Each row is a point. Any point is a mix of the corners, with weights that add up to 1. It lies inside the corners' shape when no weight is negative. Is each point inside? If not, which corners have a negative weight?
(in the rows, 128 means zero)

Corners:
(1): [131 180  92]
(2): [ 68 127 129]
(3): [163  79 208]
(4): [193  98  84]
Points:
[154 156 112] => outside (2)
[110 147 147] => outside (4)
[159  77 180] => outside (1)
[170  98 142] => inside
[153 133 118] => inside
[108 150  91] => outside (3)
[154  82 148] => outside (1)
[132 104 186] => outside (4)
[ 84 126 143] => outside (4)

Corners:
(1): [121 124 127 108 137 139 133 235 209 103 138]
(2): [116 131 122  97 190 158 104 145  24  75 130]
(3): [137  96  89 117 146 145 129  61  89 137 120]
(4): [130 188  80  85 168 142 155 164 164 131 129]
(5): [134 119 121  96 166 137 113 133 159  34  99]
(6): [139 175 117 116 106 132 138  97  92 135 142]
(7): [141  80 145  79 111 126  85 113 124 120  56]
(8): [132 105 134 159 143  66  73  82 140 163 127]
(9): [157  85 134 145 144 153  64  86 164 115 116]
(10): [112 127  91 164 117 117  57  75 161 158  68]
(11): [140 213 139 136 138 119 249 119 138 125 131]
(12): [ 74 119 138 114 153 138  96  91 196 138 157]
Points:
[117 148 130 122 145 127 143 111 157 127 132] => inside
[119 133 111 132 131 127  97  97 146 133 107] => inside
[131 124 121  98 137 132 111 126 141 123  99] => inside
[104 125 123 115 169 144  80 139 156  94 143] => outside (3, 7, 11)
[113 137 123 112 144 130 123 128 146 120 124] => outside (9)
